Each row of a before or after table is a point. The points were changed in one or more steps. Then noise was added and the rows were shuffled. The steps act on how far a point lies along the listed directions, d1 being the first. Write out the steps. A step turns or swaps two directions, mirrors them in a line or flattens them onto one, adds a multiple of one to another, or multiplies one. Angles are multiples of 10 degrees, from the lower direction toward the higher: turns from -170 to 170, lines from 10 to 170 but not 90. Use the fewest steps. Two steps may share a direction if one is a turn and the other turns, adds or multiplies; they go together, in the order done. Otherwise the lowest direction goes first.

Directions:
(1): [37 17]
(2): [ 17 -37]
Before (10 x 2):
[[  8  26]
 [  1  23]
 [-60  33]
 [-44  46]
 [-23  37]
 [  5   0]
 [-29   2]
 [-12 -48]
 [ 10 -25]
 [ -8 -33]]
After, 10 rows:
[[-55  40]
 [ 15 -11]
 [-50  37]
 [ 10  -8]
 [-11   7]
 [-32  23]
 [ 18 -13]
 [ -6   6]
 [  3  -2]
 [-19  14]]
Steps: flatten d1 and d2 onto the line at 60 degrees

Directions:
(1): [  9   9 -12  25 -60  -2  -3 -14]
(2): [-22   0  48 -28 -19 -10 -16 -21]
(3): [  0 -32 -27 -13  -1   6 -52  -7]
(4): [ 28 -34   6   2   2 -50  13  -7]
(5): [ 28  32  -1   4  23  -3 -15 -46]
Before (11 x 8):
[[-21   2  18 -23  25   1  -1  -6]
 [ 11   4 -22   9 -33  -6   1   2]
 [ 15 -32 -22  25 -28 -19  -4  20]
 [ 10  -7 -22  15 -10  -7  -9   1]
 [ 13  23  -2   0 -12   3  -9 -13]
 [ -8 -24 -19 -15  13  12 -60  14]
 [-12 -52  -7 -32  14  -6  -8  44]
 [ 22  -5  18   5  -1 -47  18 -10]
 [  0  26  22 -16  14   5 -20 -26]
 [ -7  27  19   3 -13   5 -18 -33]
 [ -3 -11  28 -12 -18 -16   5 -12]]
After:
[[ -4  -9 -17  -4  36  -1  10  10]
 [  1 -24 -20   6   8  -3  11  40]
 [  2 -23 -27  24 -15  -6   8  24]
 [ -4  41  28  11 -27  10  -6 -23]
 [ 14  49  25 -16  46   9  18 -15]
 [  3  15   0   0 -39  -5  -2 -12]
 [-26  16 -15  -6  -8  36 -31  10]
 [  5  25  35  12  18 -20  45  23]
 [  6  11 -28  12   5  26  -1   4]
 [  4 -10  -7   0 -24  -6   0  17]
 [-10  13  16   4 -22  -5   3  -4]]
Steps: turn d2 and d4 by -170 degrees; turn d3 and d5 by -170 degrees

Directions:
(1): [ -6 -36  27  -3  23  13 -32  33  53 -23 -35  23]
(2): [-40  -2 -50 -31 -16  -7 -31 -17  12 -42  32  20]
(3): [-58  -2   0  17 -31 -47   6  -7  21  33 -37 -13]
(4): [  3  18  29  19 -33 -23 -39  23 -51 -44 -19   1]
(5): [-49  32  29   1  28  50 -31 -32 -16  14  -6  -9]
(6): [ -4 -27 -45   6  55 -20 -28  18 -35  12 -16 -32]
Before, 10 rows:
[[-27  -3   9   2 -19 -18 -27   5  -1 -22   8  13]
 [-25  26  19  18 -18   0  -6  -7 -24  18 -10  -9]
 [-11  -7  31   3 -12 -19  -6   2 -10  -2 -12  -5]
 [-20  21 -10  -1   9  -8   1  -4 -43  -2   2 -20]
 [-11  25  58  10 -28   3 -15  19 -22 -18 -32  16]
 [-60  -7 -10   5  22  12 -35  -6 -10  10 -23 -12]
 [ 24 -22   6  -4   0   0  30  13  38   8   4   7]
 [-31  13  11   6 -24 -13  -9 -14  -4 -10   3  13]
 [ 19 -17   1 -13  30   5  26  10  28  16   6   6]
 [-23 -12  -2  14   5 -17 -11   4   8   4 -29  -5]]
After:
[[ -1  25 -19 -15  -6  -1  11  -8 -36 -22  30  -3]
 [  7  17  33  10  -2  16   2 -10 -16  -3   8  11]
 [-13 -22  -8  -8  25 -16   9  11  27  16  -9   0]
 [ 16  20   0   6  11  21  -9  -1 -42   0  18  -7]
 [ -7   6  39   6 -14   8 -12   4   4 -13   7  17]
 [ -6  -7  24  -3  14   2 -19  -3 -18  -5  -2  -8]
 [-19 -21   7   8  14  -7   7   9  26  26 -24 -11]
 [-20   0   5   0  19  24 -27  -9   5 -17  -6   8]
 [ 22   1  33   7  19   7 -18  36 -34 -13 -28   4]
 [  1  -3  -5 -21  12  49 -25  -1  -2 -40  27  27]]
Steps: multiply d1 by 1.3; turn d2 and d6 by -80 degrees; turn d3 and d5 by 100 degrees; multiply d4 by 0.7
